Each point is reached from the start by the listed moves, each made once or not at all, plus a little noise. Say if it took an odd or an even number of moves. Then give how often each move was made.

Moves:
(1): [21 79]
(2): [-57 -16]
Start: [6 -38]
Points:
[-33 27] -> even (1, 1)
[5 -38] -> even (0, 0)
[-51 -52] -> odd (0, 1)

Moves:
(1): [12 -2 -46 -3 -15 10 -29]
(2): [17 43 -18 13 -24 11 27]
(3): [49 50 28 60 43 9 -40]
(4): [20 -58 -17 40 -35 10 52]
(5): [24 22 1 -8 32 5 1]
(6): [-13 -16 47 4 -17 58 1]
Start: [-2 26 11 56 -1 4 -6]
Points:
[22 46 11 48 32 9 -5] -> odd (0, 0, 0, 0, 1, 0)
[56 34 -23 100 -28 31 75] -> odd (0, 1, 0, 1, 1, 0)
[28 74 41 63 -12 79 24] -> odd (0, 1, 0, 0, 1, 1)
[36 11 -25 110 -60 27 75] -> even (0, 1, 0, 1, 0, 0)
[47 9 -69 107 -74 36 46] -> odd (1, 1, 0, 1, 0, 0)

Moves:
(1): [58 89 4 46 45 -15 -4 20 -27 -32 -21 47]
(2): [-46 6 -19 12 -20 -36 32 -18 -13 -47 25 3]
(3): [-21 15 -3 -44 -49 34 17 -3 -43 -16 -50 19]
(4): [-20 -18 36 34 -14 4 -84 -30 12 -8 -30 -33]
(5): [-50 -28 6 -3 40 5 -15 15 -58 17 -16 -22]
(6): [-10 53 -12 21 19 25 6 -18 19 -23 -36 -26]
(7): [17 -39 -8 28 -1 -17 17 36 -25 -8 17 -25]
(8): [-3 -11 -4 2 -21 -34 10 28 -7 10 -24 8]
(9): [16 -10 23 -38 33 15 24 -11 35 -17 -8 -56]
Start: [24 -12 -18 -21 22 14 -6 0 22 40 32 35]
Points:
[1 44 -2 -4 121 -18 31 6 -40 -39 11 6] -> even (1, 1, 0, 0, 1, 0, 0, 0, 1)
[-71 -16 -31 -45 44 40 76 0 -64 -56 -37 -71] -> even (0, 1, 1, 0, 1, 1, 1, 0, 1)
[47 15 17 61 62 -37 -20 -1 3 -73 18 -28] -> odd (1, 1, 0, 1, 0, 0, 1, 0, 1)
[48 -6 -16 -11 73 37 44 6 51 -7 4 -71] -> odd (0, 0, 0, 0, 0, 1, 1, 0, 1)

Moves:
(1): [41 -9 27 -12 -19 13 -15 -9 7 -19 21 -11]
(2): [-3 -5 16 4 0 9 -1 14 -8 -10 -20 26]
(3): [5 -12 -2 24 -13 -8 -4 -22 -1 -19 5 2]
(4): [-4 11 -11 13 -5 21 9 -11 -10 -4 -17 -24]
(5): [2 -14 20 17 -2 -14 31 -12 -2 -19 -10 15]
(6): [-17 16 -11 7 19 5 19 -23 -31 -2 19 17]
(7): [0 39 40 -17 -36 -17 -12 19 10 -13 -8 2]
(8): [21 -6 -20 8 -22 17 15 10 -8 0 27 5]
(9): [-26 -3 8 -11 7 -4 23 14 29 -15 29 28]
(10): [0 0 20 11 4 14 13 13 -6 10 11 -21]
(11): [4 30 14 21 8 -16 5 0 14 10 -12 -10]
(12): [6 7 2 1 -11 23 -5 -23 -1 24 -8 -1]
Start: [-2 9 4 13 22 17 0 -1 -5 6 -5 19]
Points:
[6 2 45 24 5 55 17 -51 -11 -36 39 81] -> even (1, 1, 1, 0, 0, 1, 0, 0, 1, 0, 0, 1)
[17 86 103 17 -31 48 19 1 40 0 12 -16] -> odd (1, 0, 0, 1, 0, 0, 1, 0, 1, 1, 1, 1)
[-28 10 7 50 16 53 97 -9 -33 -41 23 84] -> even (0, 1, 0, 1, 1, 1, 0, 1, 1, 0, 0, 0)
[-11 55 33 94 23 61 38 -54 -47 15 -28 7] -> odd (0, 1, 1, 1, 0, 1, 0, 0, 0, 1, 1, 1)
[22 29 37 58 9 40 34 38 -11 19 2 19] -> even (0, 1, 0, 0, 0, 0, 0, 1, 0, 1, 1, 0)
[75 39 121 70 -68 36 29 -11 2 -31 3 26] -> odd (1, 1, 1, 0, 1, 0, 1, 1, 0, 1, 1, 1)
